Every row gives one point. A path goes straight from each point to the next, and from the last back to the first. The post is the endless flat space through its rows: a point in 2 columns, a line in 3, a plane in 4, and so on, so that a path can go around it. How many times does the path go around the post? Going back the other way cancels.

Post (2 x 3)
[[-10 -20 -21]
 [ -1  -4  26]]
Path (32 x 3)
[[-23 -46   0]
 [-31  -7  18]
 [-13  14 -16]
 [  7  17  -7]
 [ 29 -14 -28]
 [ 11 -19 -30]
 [ 25 -41  17]
 [  5 -22  26]
 [ 41 -16  25]
 [  0 -21  26]
 [-34 -54  -8]
 [-25  -1  15]
 [ -9  21  15]
 [  4   3 -44]
 [ 14 -11  -4]
 [ 13 -45  23]
 [-13 -44  34]
 [-45 -19  25]
 [-18  22   3]
 [-11   1  25]
 [-42 -30 -29]
 [-18  31  36]
 [ -3  17 -52]
 [ 22  37  60]
 [  3 -13 -20]
 [  3 -19  12]
 [-15 -49   5]
 [-23 -11   6]
 [-21  13 -13]
 [ -1   0  -1]
 [ 30  -2  36]
 [ 10 -27  43]]
Times around: 4

Post (3 x 4)
[[ 22   6  -7  -3]
 [-19  10  13  18]
 [ 20 -16  -7  23]]
Path (27 x 4)
[[ 45  22   3 -36]
 [ -3  -9   0   5]
 [  3  -2  -9   7]
 [ 26  -3 -14  27]
 [ 33   0  12  26]
 [ -3 -10  13  26]
 [-28  -1   1  -8]
 [  4   5 -28   4]
 [ 24  -6 -18  45]
 [  9  19  11   7]
 [ 22  24   9  24]
 [ 60  -4  -1 -19]
 [ 15 -36  -4  20]
 [ 31 -11 -29  -1]
 [ 35 -14 -17  23]
 [ 24   7   9  21]
 [  6  14  19   0]
 [ 14   0   3 -11]
 [-18  -5 -16   0]
 [  5  26 -11  -5]
 [  6  50  22 -11]
 [ 12   0  29  20]
 [ -7 -10  19  21]
 [-25   4  -5  -5]
 [ -4   6 -14  19]
 [ -6   7   3  39]
 [ 13   9  19  17]]
Times around: 5

Post (7 x 8)
[[-13   2  31 -14  -1  21 -13 -18]
 [ 12 -19  13  17   8  -6 -11   4]
 [ -7  -8  -4   2   6  -2   9  -2]
 [  5  -1 -11  19 -13  19   5  11]
 [-31  -8  18  -3 -13   7   0  -8]
 [ 23 -22 -17 -26  -4  18  -7 -39]
 [ 26 -20  -2   6  -1 -16 -11  23]]
Path (27 x 8)
[[ 19 -13   6  16 -20   7 -17  -7]
 [ 52 -15 -12  14  22  -6   8   1]
 [ 10  -7  -1   8  20  21  18  -8]
 [-41 -20  32 -35 -34  16 -27   7]
 [  3 -11  26  47  22   1 -18  17]
 [-50 -15  21 -30 -20   8  -5  -1]
 [ -2  -8  25 -52 -44  24 -12  13]
 [ 37  -8  14  16   7  -1  -9  -3]
 [ 20 -15  -9 -20  -3   5 -22 -27]
 [ 15 -17   4 -16   0   9 -25  -4]
 [ 21 -19  10  -4  23  13  -6 -17]
 [  3 -23  45  27 -11   3  -5  -4]
 [ 60 -20  -7   3   0 -11 -14 -21]
 [ 16 -24 -15   3  -7  -4 -21 -16]
 [ -4   1  21 -26   8  21 -30  -5]
 [-15 -28   5 -34  25  -7  12 -29]
 [ 30 -15  -9   2 -18  -2  -3  15]
 [-21  36  23 -13 -27  25  -2   3]
 [-43  -7  18   2   6  -5  -5 -27]
 [ 21 -18   5 -24 -17  26 -41   1]
 [ 11 -12  -8 -20  -4  17 -17  24]
 [  7  27 -14  -9 -15  36  -7  22]
 [  4 -11   1  -7   5 -34   1  -1]
 [-21  -6  28  -5   2  -7   2 -12]
 [  5  -9   3   5 -19  40  10 -12]
 [ 22 -33  -2   0  -1  11 -28  14]
 [-30  10  14   0  -8   2  -2  18]]
Times around: 1

Post (10 x 11)
[[ -5  22 -19  12  13   6  13  -9 -11  -4  -4]
 [  1  26 -25 -13 -44  -3 -19   9 -27  -5  14]
 [  7  -3  36  16  24  28   2  -4  10 -13   5]
 [  2  -5  -2   0   2  -8  19  -1 -17 -18   5]
 [ 27  11 -12  -5  -9   3  -4   0  -9  -2 -25]
 [-49 -34  -1  25  21   0 -19  -9  -7  17 -10]
 [ -4 -21 -10   7 -16 -30  18 -44 -15 -31   6]
 [  8  42  26  16  10  25  -5  18   0  24 -25]
 [-16  21  16  -5   1  23  -8  -1   2  17 -22]
 [  6   2  -7  15  12   2   2   5  25   4   8]]
Path (24 x 11)
[[ 42  15  -5  15  -5 -18 -20  15 -17  20  11]
 [  0  37  38   2  30   6  12  16   4   5 -26]
 [-52  37  11  26  15  17  -5  12  30  47 -19]
 [-11 -16  16  41  35  47 -16 -13  21  15 -20]
 [-32 -10 -32  -5  -7 -13  11 -16 -28  30  -6]
 [ -2  32 -12 -43 -10 -32  23  -4 -18   1  -9]
 [ -1  57  10   1   3  19  -8  41 -28  60 -32]
 [ 22 -24  28  36  13   1  18 -19   8 -30  18]
 [-22  28  -4 -42 -33  32   4  -4   4 -22 -12]
 [ -4   8   7  29  41   9   0  23 -31 -43  18]
 [-23  23  -6  13 -21  21 -10  10 -19  12 -18]
 [-18 -17 -11  49 -11  -5  -4 -32   6  25  -1]
 [ 34  23  12   3  26  -3  11   6 -30   5   0]
 [ 11  34  20 -20  24  29  -8   5  -1  -5   4]
 [-36 -34  10   4  32  16  -2 -13  17  13   3]
 [  2  28  -7   3  -6  12   3 -12  20   6  21]
 [  1  27  -9   3   6 -14 -13 -20   8   9   0]
 [-14   1 -15   0   7 -18  17  -9 -13  21  -5]
 [ 48  -9  -3  45  -7  -6 -11 -36  10 -15  -7]
 [ 18  35  23  18  -9  42  -6  21 -26  -3  -9]
 [ 43 -31   2 -30  -7   7  -5 -18  -2  -9 -35]
 [ 27 -17 -11   1  25 -23  11 -22 -38 -30 -10]
 [  3  43  14   8   5 -17  26  17  15  -4   7]
 [ -2  32  -7  -6  -8  -4 -18   1 -22  15   2]]
Times around: 1
